Each row is a point. To make a cloud, some directions were put in groups of two or more. Within a group, all points are equally far from the middle, so they leave a hole (a ring in 2 directions, a hollow ball in 3). The other directions are filled evenly. Then the cloud was stretched, turned, moved and blurred a little. Count the holes, and give their numbers of directions, smallest first.

Cloud:
5, 8, -27
24, -55, 25
-46, -5, 35
26, -40, 20
-21, -8, -7
-10, 41, -26
14, 45, 3
-60, 20, -18
-13, 2, 18
-6, -24, 21
38, 20, 40
-28, 27, -41
47, -22, 59
22, 38, 18
23, 8, 44
-4, 30, 16
4, 9, -7
30, -6, 18
2, -25, 3
-1, -36, 38
Holes: 0

Cloud (30 x 4):
0, -37, 17, -1
32, 20, 16, 12
-26, -18, 34, 35
37, 10, 8, 25
-6, -23, -11, -29
28, -22, -13, -7
27, -28, -2, 13
6, 47, 18, 49
6, -27, 10, 39
-15, 10, 39, -32
-24, 72, -4, 23
-46, 8, -17, -23
19, -21, -20, -19
-3, 57, -20, -25
-38, 0, 1, -42
-5, 30, -52, 8
-48, 11, -22, 0
22, -21, 1, 40
-42, 12, -22, 21
-9, 61, -19, -21
-16, 43, 8, -41
-10, -27, 22, 34
-29, 11, -38, 6
-20, 25, 53, 30
35, 16, 3, -8
-16, 3, 55, 0
-19, -19, 43, -10
-3, -24, 14, 42
-24, 5, 33, -40
-46, 61, 3, -11
Holes: 2 (2, 2)

Cloud:
-26, 25, -50, -13, 2, 0
-8, -17, 21, -48, -63, 11
17, -5, 22, -58, 8, -18
-24, -7, -50, 16, -46, 25
37, 0, -32, 9, -13, -26
-18, 14, 41, 11, -43, -31
14, -40, -12, -34, 9, 13
-18, -15, 56, -14, 6, -1
-12, 13, 33, -5, 32, 23
-58, 12, -45, -16, -18, 35
-36, -6, -16, 19, -56, -12
-1, -29, -23, -49, 13, 19
7, -15, 25, -52, -21, -9
-24, -4, -19, -21, 53, -17
-45, -12, 33, -3, -27, -29
-70, 0, 19, -29, -23, 11
34, -16, 46, -26, 11, -26
4, -39, -13, -27, -54, -12
28, 26, -25, -26, -32, 10
-37, -28, -8, 29, -52, 5
56, 10, 13, 0, -27, -32
20, 37, 10, -27, -41, -9
36, -10, -2, -19, -44, -35
-16, 9, -49, -52, -20, 9
44, 12, -16, -9, -37, -23
37, -16, -23, -6, 6, 22
20, -23, 28, -44, -6, -15
16, 42, 13, -13, -34, 3
33, -17, 38, 4, -32, -3
34, -28, 28, -26, -12, -22
8, -44, -30, -7, -4, 30
7, 4, -21, -49, -49, -14
-15, -32, -2, 23, 3, -20
-35, -8, 10, -17, 11, -56
-28, 31, 35, -21, -33, -23
-11, -28, -19, -14, -39, -35
21, -39, 9, -33, -25, -10
-20, 20, -13, 8, -22, -55
27, -28, -17, 6, -19, -28
17, -9, -41, -20, 7, 36
-13, -10, -35, -60, 3, 15
-7, 29, 33, -5, -51, -15
-34, 19, 27, -38, -2, 24
-37, 18, 23, -38, -10, 36
-16, -20, 26, -46, -16, 45
-12, 2, -26, -37, -17, -50
44, -24, -15, 4, -4, -12
31, -14, 49, -1, 12, -4
18, 15, -36, -25, -48, 33
-58, -13, 10, -6, -48, -18
1, 28, 26, 29, -24, 1
9, 10, -52, -26, -20, 33
1, 21, 34, -33, -43, -21
-19, 25, 16, 28, -35, -18
-44, 27, -9, 9, -42, -8
Holes: 2 (2, 3)
